Rows are points. Two turns around zero, p and q, are shown by what they do to some points. Write where each new point lands after one turn and then the other. Backwards means that the second turn is done in reverse. Each puzzle has new turns, and all numbers are rounded.

Turn p:
[-0.20  0.01  0.38] -> [0.31 0.28 0.09]
[ 0.18  0.26 -0.27] -> [-0.36 -0.13  0.16]
[-0.32 -0.26  0.12] -> [ 0.42 -0.05 -0.09]
[ 0.33 -0.01 -0.23] -> [-0.36 -0.10 -0.15]
Turn q:
[ 0.12 -0.46 -0.23] -> [-0.13 -0.51 -0.05]
[ 0.06  0.33 -0.11] -> [ 0.21  0.20 -0.20]
[-0.38  0.04  0.02] -> [-0.31  0.22 -0.04]
[0.19 0.10 0.32] -> [0.23 0.10 0.29]
Where do these land?
q, then p backwards: [ 0.28 -0.07  0.39] -> [-0.40  0.27  0.03]
q, then p: [-0.38 -0.25  0.01] -> [ 0.40 -0.12  0.19]
p, then q backwards: [ 0.11 -0.19 -0.47] -> [ 0.00 -0.38 -0.35]
q, then p: [0.00 0.21 0.13] -> [-0.15  0.13  0.14]
p, then q: [-0.02  0.31 -0.07] -> [-0.11  0.16  0.25]
